Rows are points. Each copy is the shape, with its points in the same order, turned, moved and blurred by noise. Some copies are also mirrored. Which?
In the rows, 128 means zero.

Shape (6 x 2):
[[108 127]
 [136 115]
 [138 153]
 [145  89]
 [168 168]
 [ 98  89]]
Copy 1 (6 x 2):
[[123 109]
 [138 132]
 [162 101]
 [126 153]
 [195 105]
 [ 90 128]]
Copy 1 is: mirrored
Copy 2 (6 x 2):
[[137 117]
 [111 135]
 [145 154]
 [ 86 133]
 [146 189]
 [106  88]]
Copy 2 is: mirrored
Copy 3 (6 x 2):
[[144 113]
 [120 139]
 [156 147]
 [ 95 136]
 [161 181]
 [111  93]]
Copy 3 is: mirrored

Shape (8 x 3):
[[ 91 137 119]
 [128 106 146]
 [123 171  93]
 [123  82 109]
 [105 137 110]
 [138 176 111]
 [ 83 173  94]
 [116 123 142]]
Copy 1 (8 x 3):
[[ 96 148 116]
 [118 110 151]
 [133 185 112]
 [133  94 110]
 [113 146 114]
 [141 183 136]
 [ 99 187  98]
 [111 126 145]]
Copy 1 is: only turned
Copy 2 (8 x 3):
[[ 90 136 103]
 [117 101 122]
 [118 180 111]
 [140  97  92]
 [102 140  97]
 [122 179 132]
 [ 78 177  94]
 [110 112 126]]
Copy 2 is: only turned
Copy 3 (8 x 3):
[[117 166 105]
 [107 127 142]
 [175 152  95]
 [ 91 111 102]
 [130 151 105]
 [177 153 120]
 [152 192  81]
 [110 145 130]]
Copy 3 is: only turned
Copy 4 (8 x 3):
[[102 136 151]
 [110 106 105]
 [150 165 154]
 [ 87 152  99]
 [108 149 140]
 [161 149 139]
 [121 162 181]
 [104 115 123]]
Copy 4 is: only turned

Shape (9 x 6):
[[141 151  93 131 148 153]
 [159 144 107 141 110 144]
 [175  85 162  65 164  76]
 [135 152 114 176 108 133]
 [151 119 112 146 107 147]
 [109 117 101 117 110 111]
 [125 171  97 156 115 128]
 [113 119 132 146 133 137]
 [162  78 116 109 167  79]]
Copy 1 (9 x 6):
[[174 126 161 120 128 125]
 [170 141 134 155 148 126]
 [115 137  93 129  75  29]
 [148 125 136 141 179 135]
 [142 152 135 161 134 134]
 [138 167 112 102 131 128]
 [166 125 131 117 173 134]
 [114 124 132 130 135 135]
 [111 154 133 119 108  45]]
Copy 1 is: mirrored
Copy 2 (9 x 6):
[[151 142 160 108 149 148]
 [148 149 173 109 117 121]
 [ 83 132 142 151  56 221]
 [128 147 154  96 130  91]
 [147 164 155 121 111 118]
 [138 117 124 147 112 124]
 [137 119 159  99 143 102]
 [127 153 115 108 121 128]
 [ 81 149 146 174 104 182]]
Copy 2 is: only turned

Shape (12 x 9):
[[130  89  99  99 108  93 132 170 126]
 [117 126 131  96 129 167 151 169 127]
 [106 158 121 163 112 123 147  91 136]
 [157 124 143 106 158 131 152 165 122]
 [137 128  96 115  99 121 109  83 160]
 [154 168  98  92  93 172  93  84 134]
 [108 117 139 125 148 146  84 115 148]
 [124 149 136 120 111 156  77 113  75]
 [175  94 168 145 139 107  91 149 150]
 [151  94 133 112 127 144 159 134  80]
 [171 121  87 144 111 165  96 127 110]
 [150 145 119 117 159  93 156 110 102]]
Copy 1 (12 x 9):
[[154  87 129 151  93 161 158  97  93]
 [102 132 145 180 123 139 149 145 101]
 [119 135 111  90 125 102 112 130 147]
 [133 138 129 196 106 145 132 115 133]
 [186 132 122  98 113 109 148 156 115]
 [169 174 119 110 117 140 145 210 110]
 [162 131 105 150 178 116 142 138 111]
 [135 177  89 121 156 177 136 154 103]
 [193 130 137 165 158 156 141  88 157]
 [116 172 123 159  96 155 168  98 113]
 [152 145 105 124 126 168 190 161 146]
 [144 147  84 153  78 129 108 108 141]]
Copy 1 is: only turned
Copy 2 (12 x 9):
[[ 86  97 173 122 113 137 123 171 148]
 [ 85 106 145 119 174 128 161 129 111]
 [157 137 110 170 113 141 156 128 107]
 [ 82 130 156 133 173 123 117 116 141]
 [136 139 108 142 109 120 170 172 166]
 [103 176  77 140 156 123 197 183 147]
 [121 124  82 100 131 112 135 132 135]
 [ 89 162  72 114 148 163 137 162 101]
 [ 81 156 126 116 104  86  92 106 147]
 [ 93 158 164 108 156 169 141 127 132]
 [116 183 137 108 139 113 147 179 118]
 [125 144 138 168 157 161 106 134 156]]
Copy 2 is: mirrored

Shape (15 x 11):
[[129 173 110 151 112 134 115 169  95 103 152]
 [115 175 105  97  95 128  76  95 105 120 147]
 [118 123 150 114  91 161  76 109 155  99 112]
 [157 167 145 127 142 145 115 109 144 133 159]
 [114 122 162 102 140 169 120 150 125  97 161]
 [115 135 168 156 117 160 141 148 156 100 134]
 [152 145 123 145 133 148 152 128  96 119  87]
 [ 88 174 112  86 141 158 145 161 139 143 143]
 [ 77 122  94 144 120 174 153 136 149  71 113]
 [157  93 105 133 120 154 126 143 104 136  97]
 [158 148 113 162 124 158  75 168 135  72 101]
 [ 87 152 110 122  81 172 117 139 100 148  86]
 [156 123 111 163 156 100  91 138 129 127 161]
 [158 154 166 113 130 100 156 120 157  73 119]
 [119 108 165 134 135 106  92 113 128 103  97]]
Copy 1 (15 x 11):
[[ 94 134 115  96 130  98 115 111  43 132 140]
 [141 136  77 106  63 112  99 124  60 148 149]
 [130 179  90 144  73  93 138 144 119 116 170]
 [158 168 108  91 111  95 136 129 102 166 117]
 [122 136 110 133 122 111 175 174  96 138 132]
 [112 176 100 110 150  99 157 144 132 123 136]
 [122 134 166  86 129 101  95 157 110 105 126]
 [118 105  91 114 146  96 142 154 113 188 163]
 [131 139  98 135 173 115 138 155 104  93 195]
 [118 151 170 149 117 124  97 145 112 127 146]
 [112 159 145 125 115  60 144 106  74  89 171]
 [ 87 131 113 105 101 119  91 173 109 145 208]
 [120 144 142 118 109 128 137  72  89 137 105]
 [164 130  96 115 125  61 125 121 145 103  88]
 [127 128 125 120  76 119 137 124 143  90 135]]
Copy 1 is: only turned
Copy 2 (15 x 11):
[[175 123 153 132 155  72 120 132 139 130 115]
 [129  65 141 128 183  95 112  89 137 163 139]
 [131 111 109 180 145 140 120  64 145 155 157]
 [122 139 143  95 152 125  89 106 155 153 149]
 [127 166 132 135 165 114 152 109 143 136 171]
 [161 171 107 126 117 124 132  89 146 121 148]
 [172 132 117 125 155 158 103 156 139 113 117]
 [149 124 110  99 149  97 139 146 102 164 192]
 [157 131  54 151 125 101 153 130 167 119 143]
 [132 130 130 175 140 149 104 162 129 112 128]
 [185 144 129 194 130 107  98 118 176 160 120]
 [169  90  88 162 168 105 104 126  82 121 146]
 [107 143 166 121 119 109 109 133 153 158  85]
 [166 128 146  90 128 177 154  97 183 146 147]
 [132 140 119 146 144 169 144  83 134 161  96]]
Copy 2 is: mirrored
Copy 3 (15 x 11):
[[105 104 185 150 143 157 162 132 157 129 137]
 [ 74 101 126  84 128 139 144 150 165 114 132]
 [ 92 102 121 122 124 149  85 175 111 111 169]
 [120 150 158 104  96 151 119 117 129 114 149]
 [117 112 186 128 121 123 128 158  73 109 141]
 [141 129 155 162 117 175 120 150  84 124 167]
 [172 103 137 159 120 130 120 127 154 129 128]
 [122  92 158 104 118 130 170 122  88 175 152]
 [137 104 114 172 165 134 162 145  85 125 191]
 [141 119 136 173 133  97  94 143 143 154 130]
 [118  94 178 165 168 156  89 124 158 112 190]
 [130  69 123 131 121 133 139 182 154 176 154]
 [115 173 170 127 173 148 108 111 141 121 123]
 [129 103 132 150 110 173 110  86  91  81 114]
 [137 112 129 123 162 164  81 159 115 102 114]]
Copy 3 is: only turned
Copy 4 (15 x 11):
[[ 95 157 124 136 122  88 142 104  64 131  92]
 [ 90 110 176 114  93 109 127 115  83  80  93]
 [142 108 128 106  59 108 136 137 129 109 133]
 [104 132 136 137 116  96  74 139 117 132 113]
 [136 137 121 105 107 144 100 121  98 168 133]
 [146 143 111 129 104  90 126 130 128 170 114]
 [123 127  91 151 162 114 135 110 125 105  89]
 [132 130 174  84 168 100 119 112  87 154 124]
 [126 104  94  88 134 104 187 153 118 165  95]
 [118 109  90 171 150 127 150 117 103 104 143]
 [137 159  75 129  97  75 141 149  77  95 109]
 [140  92 132 122 131  87 178  75 101 114 113]
 [ 97 146 130 180 115 113 110 184  73 121 110]
 [124 192 130 121 125 135 112 150 169 129  94]
 [173 123 126 161  89 148 142 150 124 111 102]]
Copy 4 is: only turned

Shape (15 x 12):
[[124 106  92 118  72 119 113 129 128 224 112 143]
 [125 118 101 149 148 124 138 139 142 207 157 108]
 [118 112 132 138 104 111 137 111  82  95  87 114]
 [123 144 109 146 159 132  58 114 131 161 160 116]
 [121 127 157 127 168 109 118 134 143 118 102 121]
 [166 113 148 120 162 136 111 116 120 102 165 194]
 [111  98 159 150 143 141 101 119 141 136 173 112]
 [140  92 117 114 165 129  74 118 150 109 170 134]
 [114 116 142 125 152 174 138 172  98 153 146 106]
 [163 129 145 156 127 163 105 155 150 101 157 108]
 [145 122 122 112 163 112 133 163 132 137 135 106]
 [123 140 133 105 166 130 140 118 133 140 171 107]
 [105 138 122 134 114 109 124 170 136 105 127 136]
 [117 135 119 100  61 114 134 119 153 101  48 142]
 [114  86 127 175 172 198 125 114 137 103 163 132]]
Copy 1 (15 x 12):
[[180  87 151 175 149 117 185 186 108 126 147 153]
 [181 134 140 184 156 173 154 128 108 157 122 135]
 [ 85 137 130 123 123  90 159 113 145 139 165 126]
 [164 137 163 150 119 164 149 102  53 100 125 126]
 [155 136 110 114 123 124 149  83 128 124 125  93]
 [158 132 124 105  90 125 109  73 123 100  96 183]
 [131 152 132 154 119 146 119 111  96 121  79 122]
 [150 145 146 102 127 164 148  94  99  94  79 149]
 [155 142 186 160 118 135 114  99 153 165 103 117]
 [129 137 136 102  78 175 107 122 109 150 108 117]
 [163 145 141 128 128 170 156  90 156 132 129 121]
 [144 135 142 155 148 174 111  81 136 114 120 125]
 [118  94 133 132  95 140 170  89 138 148 118 116]
 [113  59 103  85 124  90 174 152 152 127 155 101]
 [121 153 161 110 136 136  91  90  79 167  75 148]]
Copy 1 is: mirrored
Copy 2 (15 x 12):
[[117 154 159 151 132 176 147 111 130 153  32 107]
 [ 87 125 141 140  79 141 147 142 142 154  72 161]
 [144 167 141 108 145 141 102 103  92 152 156 124]
 [124 104 117 125 112 157  98 139 198 156 102 156]
 [109 106 126  97 111 122  83 146 115 124 133 115]
 [133 114 127 130 130 120 105 109 163  46 138 152]
 [ 82 127 137 130 119 159 124 155 167 122 154 148]
 [128 116 124 162 100 143  89 146 184  97 145 130]
 [117  83 125 127 111 173 162 136 106 129 136 160]
 [127 140  71 114 107 155 135 162 146 100 149 146]
 [134 112 128 135  88 121 115 158 108 121 113 144]
 [115  95 134 141 116  98 139 152 147 138 134 151]
 [157 139 142  88  96 143 134 145 127 122 130 107]
 [151 173 121 103 146 125 121 103  97 141 110  32]
 [ 80 114 102 128  81 159 136  91 166 108 186 156]]
Copy 2 is: only turned
Copy 3 (15 x 12):
[[154 180 113  68 134  47 140 175 128 101 124  69]
 [101 121 109  93 139  59 135 136 168  93 163  80]
 [168 136 139 120 115 158 164 136 141 148 110 115]
 [113  99 146 124 123  74 107 152 108 115 183 108]
 [ 91 110 132 134 117  99 156 115 132 153 113 128]
 [115 126 165 125 126 107  83 137 149 113 107 192]
 [113 114 124 143 110  94  78 126 162 143 146  99]
 [122 104 128 141 158  81  84 138 125 144 148 158]
 [ 89 159 146 145 154 125 127 115 170 110 143  89]
 [ 71 127 116 128 142 144  97 175 152 152 145 128]
 [ 90 126 124 110 162 102 148 108 144 135 146 125]
 [ 98 105 121 120 147 108 106  89 130 101 134 112]
 [106 160 105 112 112 126 156 123 126 138 143 147]
 [143 166  85 108 113 126 181 158  81 151  61 125]
 [107 109 124 198 126 123  89 158 187 107 145 132]]
Copy 3 is: only turned
Copy 4 (15 x 12):
[[103 126 121 118 135 196 168 115 191 158 169 102]
 [140 135  86  95 151 142 154  61 150 132 165  99]
 [145 152 143 163 109 119 131 143 143 125 120 172]
 [131  95  66 100 157  99 117 112 157 144 125  99]
 [153 181  90 129 146 125 106 128 116 137 104 126]
 [112 107  92  87 150 149  93 123  68 149 103 171]
 [153 120  64 104 155 136  93 115 141  97 144 142]
 [105 105  59 117 183 116 112 127 107 124 125 143]
 [197 136 124  96 188 132 126  98 141 142 149 151]
 [168 125  80  72 166 122 148 152 120  98 117 156]
 [146 158 108 117 182 129 149  97 115 126 114 122]
 [138 145 116  93 169 109 104  94 111 110 142 110]
 [172 127 113 141 142 149 148 143 103 122 121 116]
 [122 185 148 156 110 163 154 210 128 136 137 123]
 [170 117  56  93 147  98 108 121 104 131 177 190]]
Copy 4 is: mirrored

Shape (17 x 12):
[[116 138 125 147 156  98 130 131  95 141 119 127]
 [117 126 100 150 139  89  89 144 192 122 129 133]
 [146 201 139 108 172 102 119 155 125  67 158 129]
 [131 108 130 115  86 131 145 149  96 154 141 159]
 [172  93 130 157  80 142 136  88 109 104 164 186]
 [156 136 148 106 117 155 101 131 107 159 149 124]
 [118  94 114 120  97  93 133 135 100 160  85 134]
 [127 102 120 111 107  89 147 108 138 150 109 114]
 [211  93 167 105 174 198 132 146 123 163 144 117]
 [123 118 115 110 131  92 143 131  93 157 164 125]
 [118  91 107 107 126 106 123 122  95 118 144 140]
 [119  89 139 106  95 110 128 138 129 147 136 114]
 [114 123 112 112  87 107 136  98 163 124 156 183]
 [160 168 106 106  81 110 110  88 105  73 148 113]
 [176  91 109 144  96 177 143 137 125 144 163 123]
 [118 104 155 132  97 179 134 129 131 143 152 127]
 [123 149 193 113  84 100 111 149 119 142 145 116]]
Copy 1 (17 x 12):
[[138 123 111 128 111  86 143 151 111 142 142 110]
 [122 104 171 163 165 124 144 157 140 121 112  77]
 [153 141 148 179  81 177 157 174  78 148 134 129]
 [164 142  90 102 143 134 120  90 130 129 153  98]
 [168 153 126  45 187 157 119 130  73 118 147 105]
 [158 134 102 135 141 138  87 100 100 153 114 136]
 [130 146 101 102 139  89 140 103 151 158 138  74]
 [135 134 130  99 120 103 122 112 136 151 103  61]
 [132 111 168 119 121 133  56  53  79 156 153 171]
 [179 116 104 125 109 110 113 122 107 148 145  75]
 [171 145 123 110 132 117 110 142 131 159 162  77]
 [169 149 134 120 134 111 111  97 149 135 112  84]
 [145 134 113  95 147 175 114 143 125  99 119  48]
 [179 161 115 102 135 179 145 164  93 191  87  97]
 [173  94 143  78 167 151 106  85 116 149 137 132]
 [168 124 122  95 144 140  90 104 143 109 119 145]
 [181 175 105 152 117 125 131  96 113 112  86 113]]
Copy 1 is: only turned
Copy 2 (17 x 12):
[[128 128 152 151 144 100 145 111 106 159 115 142]
 [ 80 132  54 140 131 104 134 139 115 158 126 147]
 [155  86 121 175 111 124  71 157 129 168  88 162]
 [138 167 160  85 112 122 130 113 147 137 135 119]
 [105 176 169  96 120  88 132 180 199 128 131 158]
 [124 142 155  91 143 163 117 153 117 132 112 138]
 [116 162 151 117 109 108 161  89  99 121 155 138]
 [122 158 116 128 127 108 158 104 116  96 127 151]
 [122 133 163  99 169 233 148 136 171 143 114 181]
 [167 161 137 119 132 113 151 119 115 150 103 135]
 [158 169 137 126 131 107 137 136 126 141 154 151]
 [141 146 116  94 124 125 151 120 116 107 146 135]
 [115 179  97  97 126  74  98 128 158 111 118 148]
 [131 157 149 161  90 101  93 201 121  97 107 143]
 [111 171 144 104 130 169 159 160 183 126 123 116]
 [121 132 139  85 164 143 133 140 161 110 140 108]
 [139  88 138  71 111 115 122 142  99 113 109 132]]
Copy 2 is: mirrored
Copy 3 (17 x 12):
[[105  99 114 115 143 108 151 130 125 129 150 121]
 [134  95 126 167 114 146 120 170 103 153 124  74]
 [ 58  84 136 126 112 175 122 154 138 115  98 159]
 [124 176 143  89 150 105 114 144 104 149 140 134]
 [131 176 109 142 153 122  64 139  79 147 180 178]
 [143 144 157 104 133 108  91 134 127  85 118 136]
 [153 158 125  84 132 114 163 155 116 146 174 100]
 [150 148 158 122 147 142 147 150 134 151 169 103]
 [131 183 117 131 148 103  67 114 205  70 107 126]
 [ 98 128 169 107 162 114 127 134 125 135 163 112]
 [110 124 141 101 141 107 105 160 131 155 182 128]
 [143 160 174 120 134  96 129 162 130 144 148 114]
 [143 137 156 134 171 155 101 172  82 176 140 133]
 [121 123 178 121  95 178  97 132  97 130 176 179]
 [135 188 139 138 127 108  64 100 126 144 136 126]
 [161 161 149 133 135  83  92 129 123 153 111 150]
 [128 150 178 126 120 108 161 174  95 101 109 152]]
Copy 3 is: mirrored

Shape (16 x 12):
[[102 101 188 143 148  97 160  97 101 107 119  87]
 [115 183 122 112 117  84  71 161 147  92 146 131]
 [123 127 141 104 179  89 109 152  80 125 112 119]
 [111 127 146 136 143 129 114 144 110 126  96  95]
 [148  91 117 120 158 139  93 146 112  73 194 161]
 [139 111 124 146 124 127 152 151 185 121 158 125]
 [150  85 144  90  98 119 113 175 135 134 124 127]
 [ 71 138 147 126 139 118 110 143 118 109 128 128]
 [129 108 143 145 106 100 119 169 103  93 159 105]
 [117 162 174 106 200 150  76 100 107 143 167 116]
 [125  99 129 106 126  97 135 146 124 159 140 105]
 [134 161 135 110 173 168 130 133 103 141 163 182]
 [120 135  84 123  88 150 125 134 103  72 135 154]
 [ 80 125 137 166 124 160 139  98 136 152 122 128]
 [101 140 154 112  72 159 135 118 161 149 169 107]
 [144 104 138 119  86 144 135 114  96 153 139 169]]
Copy 1 (16 x 12):
[[136 131 115 150 141  96  38 117 119 144  94 104]
 [108 187 129  81 124 122 157 106  75 171 139 120]
 [144 152 102 163 157 111 132 105  94 178  97  88]
 [141 117 128 139 115 133 111 124 103 164  90 116]
 [ 71 127  73 126 129 125 143 108 126 165 177  56]
 [114 120 142 115  87 117 131  91 137  99 154 107]
 [122 175 109 167  78 145 142 126 123 124 123 103]
 [121 144 109 107 122  88 121 128 123 177 101 121]
 [ 82 152 108 118 105 119 112 112  89 125 103  67]
 [181 115  48  95 155 134 117 119 109 187 149 114]
 [146 146 106 166 104 100 129 116  96 112 120 108]
 [142 110  85 107 176 133 169 137 157 144 145 101]
 [ 66 129 153 116 130 123 157 180 110 152 142  90]
 [124  79 121 112 123 100 111 150 129 129 115 159]
 [145 143 113  80  76 114 113 168 125 101 143 137]
 [106 130  91 153 138 139 134 175 123  96 129 125]]
Copy 1 is: mirrored
Copy 2 (16 x 12):
[[ 88 205 117 121 187 140 134 141  95 114 125 170]
 [152 101  59 146 127  89  82  99 105 129 155 173]
 [114 128  71 146 151 165  99 162 110 128  90 157]
 [125 175  73 126 136 140 113 142 151 127 123 161]
 [133  83 141 165 119 163 124  87 130  76 118 145]
 [134 148 141 130  96 106 123  91 111 151 129 126]
 [165 150  98 173 138 117 124 132 139 122 116  89]
 [144 158  90 134 121 118 107 141 122  92 135 180]
 [100 139  93 170 147 102 141 104 128 113 128 143]
 [120 120 110 115 131 195  49 162 116 100 181 161]
 [142 150 105 158 135 129 147 161 106 152 135 121]
 [126  91 140 109 104 134  69 173 135  87 127 138]
 [151  98 117 111 142  95 153 121 171  92 110 160]
 [130 182 150 108 108 116 126 156 161 125 155 179]
 [150 163 131 117 124  90 133 139 133 108 210 120]
 [153 126 164 149 151  92 122 174 156 107 129 119]]
Copy 2 is: only turned
Copy 3 (16 x 12):
[[172 107 126  59 161 178 156  84 112 117 120 141]
 [132 171  99 125 133 139 113 186 176 134 122 163]
 [131 102  87 135 160 158 173 143 121 121 143 137]
 [151  96 125 105 143 150 138 141 125 116 122 109]
 [ 93 114  86 149 121 132 122 113 132  91  69 201]
 [128 172 141 134 124 137 120  90 148  99  77 115]
 [ 94 136 154 144 176 152 111 135 109 123  94 131]
 [149 110 121 112 138 168 122 139 165  98 138 148]
 [133 121 110 110 182 125 118 117 153 123  79 151]
 [109 102  43 103  83 199 119 124 121 116 147 139]
 [125 144 119 138 174 146 120 100 113 113 135 118]
 [ 81  99 100 157  80 165 139  93 162 127 143 146]
 [141 101 157 149 114 104 105 126 158 140 104 189]
 [146 108 150  90  97 145 102  87 144  91 151 109]
 [127 149 149 110 125 172  47  91 149 136 125 118]
 [ 75 103 164 118 136 128 104  83 125 136 140 154]]
Copy 3 is: mirrored

Shape (17 x 12):
[[ 60 139 167 149 139 122 165 152  88  92 192  97]
 [ 74 135 126 102 134 122 117  61 149  98 186 118]
 [112 136 131  96 135 149 112 110 155 120 114 134]
 [106 137 122 152 150 127  57 121 131 146 158 127]
 [ 92 158  83 110 183 113 139 143 101  81 146 128]
 [ 93 126 137 166  93 108 148 136 106 125 105 164]
 [153 166 112 162 146 157 129 176 105  97 123 138]
 [113 176 120 174 105 100 129 112 150 115 135 112]
 [120 131 172 140 153 159 139 143 106 145 100 141]
 [136 153 169 113  90 100 141 126 107 140 126 126]
 [130 141 113 122 130 133 137 173 161 111 115  66]
 [135 180 107 165  80 169 126 130 108 146 115  91]
 [123 152 101  90 113 130 134 134  58 111 113 115]
 [104 171 130 146 158  92 110 117 133 165  80 119]
 [124 127 112 176 119 103 170 117 119 103 159 133]
 [129 140 144  96 114 116 140 156 133 158 153 156]
 [118 153 150  99 115 146  59 120 138 154 136  97]]
Copy 1 (17 x 12):
[[129 175 109 175 101 118  56 113 166  74  88  87]
 [133 152 122 121  89 177  58 142 120 167 115  70]
 [106 133 112 129 131 159 129 125 117 168 128 122]
 [168 155 124 140 136 147  87 133  72 130 151 122]
 [114 154  70  99 147 112  48 122 140 132 125 124]
 [128  80 122 151 116 107 131 159 138 102 110 113]
 [119 123 115 112 176  94 112  75 114  95 107 143]
 [123 121 130  96 110 128 115 127  94  91 123  75]
 [117 140 112 168 167 142 145 129 144 100 125 133]
 [ 92 112 148 136  96 157 127 126 136  82 136 138]
 [ 98 170 116 101 106  93 149  86 121 129 132 124]
 [104 137 184 108 146 110 140 113  94  96  83 127]
 [ 74 135 157 114 141 102  80 138 143 119 110 167]
 [110 145 114 105 140 143 138 177  88  96 166 116]
 [163 109 128 104 115 104 102 113 168 103 115  80]
 [142 128 108 130  91 155 126 121 136 104 108 173]
 [113 173 160 152 112 173 121 117  69 140 133 145]]
Copy 1 is: only turned
Copy 2 (17 x 12):
[[201 102 178  61 144 140 164 126 145 125  97 167]
 [217 147 149 117 122 116 122 191 149  97 166 160]
 [160 136 119 150 130 110 140 161 146 150 173 131]
 [148 135 176 115 115 115 121 189  74 141 146 122]
 [195  63 136 104 128 140 106 170 155 160 115 114]
 [118 159 106  84 128 137 116 123 138 130 102 132]
 [133  97 165 133 144 123 100 119 123 194  97 128]
 [164 154 159  96 112  86  85 120 129 123 126 128]
 [124 127 136 135 176 125 164 127 120 148 111 122]
 [145 135 122 135  98 122 148  87 130 109 132 143]
 [162 105 166 108 140 101 120  96 142 189 182 115]
 [144 128 139 122 150  81  87  91  77 159 134 165]
 [177  76  93 131 117 146 108 111 109 157 125 149]
 [138 123 116 109 123  81 126 135  99 125 139  60]
 [153 132 169  95 140 147  74 117 158 107 114 137]
 [106  98 140 124  98 118 155 131 143 119 148 146]
 [163 139 142 153 107  92 159 152  74 153 178 149]]
Copy 2 is: mirrored
Copy 3 (17 x 12):
[[173 164 123 119 114 214 139 145  88 112 116  86]
 [154  94 114 107  75 168  59 128 138 127  96  93]
 [135 110 108 129  82 141 110 101 163 149 135 139]
 [160  96  97 176 146 145  79 135 138 137 151 116]
 [174 119 133 113 101 138 128 108  84 189 140  84]
 [175 127 125 134 146 129 170  97 154 106  94 127]
 [157 118 148 176 128 159 161  88  95 167 145 156]
 [150  67 150 152 131 169 148 133 146 135  95 112]
 [145 143 108 121 143 165 150 100 148 132 160 167]
 [120 150 167 132 130 153 143 131 180 125 111 129]
 [ 96  95 124 158  77 157 177 133 117 147 148 120]
 [164  78 181 173 108 161 160 123 142 102 161 157]
 [158 143 187 129  99 120 139  95 134 134 164 110]
 [143  79 119 116 158 139 149 131 177 165 158 114]
 [149 106 147 124 139 151 143 119  88 114  78 127]
 [139 160 128 140 111 128 132 152 155 152 109 154]
 [128 115 121 176 101 160  87 140 186 131 175 124]]
Copy 3 is: only turned
